Rows are points. Each table stands for the endless flat space through its points: a line for two points, a plane for three, and so on. Write the one point that lies in both, or say that there is none.
In the rows, zero is written as 128.

First (2 x 3):
[[132 155 144]
 [132 127 132]]
Second (2 x 3):
[[136 149 147]
 [120 145 123]]
They share: [132 148 141]

First (3 x 4):
[[130 133 131 147]
 [100 127 129 144]
 [142 121 148 132]]
Second (2 x 4):
[[100 121 143 120]
 [116 113 147 132]]
They share: [112 115 146 129]

First (2 x 6):
[[118 114  98 124 138 102]
 [ 98 134 108 124 133 127]]
Second (2 x 6):
[[116 122  98 130 136 111]
 [ 92 122 114 106 136 115]]
They share: [110 122 102 124 136 112]

First (3 x 8):
[[114 128 111 130 132 108 110 127]
 [117 131 105 131 142 108 111 131]
 [121 133 107 128 136 113 117 126]]
Second (4 x 8):
[[123 123  98 109 162  93 109 118]
 [123 138 111 110 167  97 114 129]
 [115 155 130 119 160 107 119 142]
 [114 129 124 174 121 125 104 140]]
They share: no point

First (3 x 11):
[[112 125 142 163 113 103 155 143  92 138 136]
 [112 130 170 136 147 129 153 123 114 158 142]
 [108 132 158 150 139 117 153 127 110 154 138]]
Second (3 x 11):
[[ 91 111 140 161 136 107 151 105  73 176 124]
 [106 108 161 161 142 113 133 111  88 164 124]
 [122 142 163 143 110 105 151 151 128 120 154]]
They share: no point

First (2 x 12):
[[113 113 122 109 121 123 101 103 140 133 152 100]
 [119 118 119 113 118 123 104 103 143 128 150 105]]
Second (5 x 12):
[[125 128 125 141 136 143 108  91 144 141 147 121]
 [107 119 108  90  94 109 123  98 154  92 144  71]
 [120 114 151 135 145 135  99 103 147 126 150 124]
 [112  99 136 100 115 121  84 110 147 137 147 126]
 [161 129 110 114 106  93  95 142 140 102 160 131]]
They share: [125 123 116 117 115 123 107 103 146 123 148 110]

First (2 x 14):
[[148 121 113 130 129 121 108 140  90 102 114 173 156 145]
 [148 141 133  95  99 121  98 115 110 127 124 138 146 160]]
Second (2 x 14):
[[153 124 134  95 119 132 109 112  97  99 124 157 163 145]
 [153 117 137  88 121 136 112 108  94  92 125 161 169 143]]
They share: no point

First (5 x 20):
[[158 112 140 105 162 105 145 104 120 169 135 148 131 128  88 134 141  91
   99 136]
 [153 130 156 116 163 125 132 100 146 134 130 136 128 115 104 177 110 120
   73 159]
 [164 141 184  86 182 104 128  86 163 134 124 156 124  99  95 151 117 132
   87 173]
 [138 114 150  95 177  97 155 103 120 194 131 154 109 134 102 128 119  84
  105 149]
 [122 155 168 106 164 102 136 106 149 134 144 164 116  99 125 155 107 132
  107 169]]
Second (4 x 20):
[[127 110 125 104 185 138 122 128 120 174 163 146 130 129 134 144 152 102
  107 115]
 [109 156 113 147 150 103 134 116 110 160 131 152 119 102 108 168 138 108
   80 158]
 [153 100 153 109 154 114 154 106 131 138 145 151 135 126 101 130 116 115
  118 131]
 [137 136 139 139 142 103 162 114 120 124 143 168 135  96  84 164 102 104
   90 148]]
They share: no point

First (4 x 24):
[[142 137 144 152 107  96 108 134 130 132 138 115 129 143 128 151 132 141
  147 150 107 127 133 135]
 [154 145 148 134 103  97 118 131 121 140 146 114 144 132 114 165 139 145
  141 154 113 129 140 140]
 [157 147 140 148 105 109 126 145 115 138 134 124 139 134 108 177 130 136
  157 161 119 135 146 141]
 [154 117 180 118 111 119 114 105 167 120 118  76 158 154 154 141 101 137
  169 142 125 153 142 102]]
Second (3 x 24):
[[130 146 163 124 107 120 121 144 137 116 114 108 125 137 122 149 144 135
  148 137 119 125 140 143]
 [132 145 165 122 100 118 118 139 137 114 112 108 128 142 118 151 138 140
  146 140 122 127 141 138]
 [134 143 158 131 114 116 121 143 137 123 123 107 127 134 129 148 144 132
  151 138 114 126 138 143]]
They share: [148 134 154 139 107 102 112 126 137 131 135 105 140 143 131 152 126 141
 151 149 113 134 137 128]

First (5 x 24):
[[149 135 114 137 115 112 147  91 148 126 145 125 137 146 131 132 139 114
  135 149 121 103 150 129]
 [163 131 128 109  79 108 162  94 127 149 125 144 139 139 134 161 147 112
  109 138 104 109 147 154]
 [150 131 119 132  93 115 154 104 118 151 147 137 146 135 123 146 163 118
  113 149 124 116 146 136]
 [146 130 129 139  91 111 165  84 139 131 141 131 138 154 127 136 143 127
  118 148 117 119 150 123]
 [162 134 113 115 111  99 137  92 155 119 129 123 134 150 143 140 131 103
  142 140 101  91 150 147]]
Second (3 x 24):
[[141 123 122 134  98 101 142  98 138 128 140 144 148 137 130 136 158  93
  126 159 117 113 153 153]
 [184 149  94 106 138 123 132 109 131 161 146 126 123 129 128 156 143 138
  119 125 137  79 134 114]
 [173 145  99 114 127 121 137 108 130 155 146 126 131 130 129 152 146 126
  124 133 130  87 139 126]]
They share: [155 135 110 126 110 113 142 104 132 142 144 132 142 133 130 144 152 107
 128 147 121 101 147 143]

First (3 x 24):
[[169 133 103 137 114 133 158 140 119 138 152 124 160 142 153 144 112 153
  137 128 141 126 147 118]
 [167 157 111 149 108 151 148 156 141 162 140 142 144 144 133 136 118 149
  143 126 143 100 143 108]
 [129 144 109 132 134 143 119 138 125 149 164 141 141 119 124 145 134 143
  166 144 160 103 151  93]]
Second (5 x 24):
[[148 153  87 155 132 171 175 115 132 144 144 138 136 131 161 138 118 168
  171 133 167  84 150 112]
 [150 135  82 152 108 151 142 134 142 148 159 106 154 169 130 137 149 127
  174 115 126  88 185 147]
 [145 143 112 126 119 143 123 147 128 151 146 145 156 123 121 136 119 155
  142 134 150 117 133  89]
 [150 169  99 143 142 143 173 113 156 150 150 156 152 119 179 148  98 176
  151 151 183 102 126  92]
 [181 150 100 171 118 166 158 150 144 161 145 134 127 147 144 147 148 153
  179 124 140  75 177 134]]
They share: no point

First (4 x 24):
[[ 82 111 153  89 139 146 138 152 102 132 113 140 132 137 117 149 163 115
  104 173 125  87 148 108]
 [ 90 117 147 100 137 148 144 153 115 136 125 138 138 133 117 154 159 115
  101 164 127 100 142 122]
 [106 132 130 106 124 149 151 145 124 133 138 126 154 129 107 164 139 120
  118 152 128 109 133 131]
 [ 88 102 133  98 121 142 146 136  79 137 105 127 109 154 105 129 157  83
  117 144 140  83 111  90]]
Second (5 x 24):
[[112 113 139 105 138 147 173 135 134 142 121 119 106 153 107 152 140 124
  123 149 115 132 123 117]
 [115 105 150 102 133 162 164 119 140 138 125 116 100 155 114 141 141 129
  109 158 116 133 107 107]
 [120 108 120 115 121 170 135 136 124 128 141 124 133 141 135 150 122  93
   81 161 111 122 126 146]
 [106 127 126 110 145 126 186 158 125 149 116 125 117 147  95 167 142 116
  143 134 117 129 144 130]
 [110 119 152 106 131 172 152 134 123 137 128 123 123 139 111 147 150 112
   97 152 123 123 112 114]]
They share: no point

First (5 x 24):
[[ 89 120 127 119 185 175 160 134 140 113 120 114 111  97 101 106 129 104
  140 132 149 121 171 129]
 [ 97 126 137 115 185 165 167 135 145 107 122 119 116 111 112  97 129 105
  153 127 136 123 174 139]
 [124  89 156 105 159 144 144 116 172 134 147 152  88  81 119 153 159 148
  157 181 149  99 142  89]
 [139 114 153 115 133 121 126 148 150 107 126 160 119 109 111 138 165 114
  148 152 131 145 139 141]
 [131  99 164  84 168 144 151 112 179 120 140 141  79  91 125 134 171 145
  164 170 133  88 139  86]]
Second (4 x 24):
[[135 111 149 125 173 129 140 156 141 125 131 152 116  91 134 131 144 137
  175 142 148 121 169 132]
 [119 103 139  99 119 141 130  96 163 129 135 148  92 131 104 131 160 123
  117 172 126 135 149 156]
 [133 110 147 129 168 123 133 149 144 129 129 153 112  97 132 132 146 136
  173 143 151 126 173 136]
 [109 118 136 118 135 141 150 119 153 119 119 143 108 109 107 144 162 107
  138 156 126 147 151 140]]
They share: no point

First (3 x 24):
[[119 136 110 149 130 105 111 152 115 142 130 148 146 129 124 131 154 147
  147 134 142 146  92  85]
 [112 142  98 157 118 110 103 155 127 128 131 159 144 109 124 138 150 132
  151 155 148 146 105 101]
 [121 140 112 161 122 105 109 144 113 126 154 162 138 119 124 159 138 117
  163 168 136 156 114 119]]
Second (2 x 24):
[[139 127 114 151 121 111 109 144  94 112 116 153 126 110 126 125 159 151
  135 128 121 165  94 119]
 [115 139 110 151 121  99 113 148 114 136 144 153 150 130 126 149 135 131
  155 156 141 149  98  95]]
They share: no point
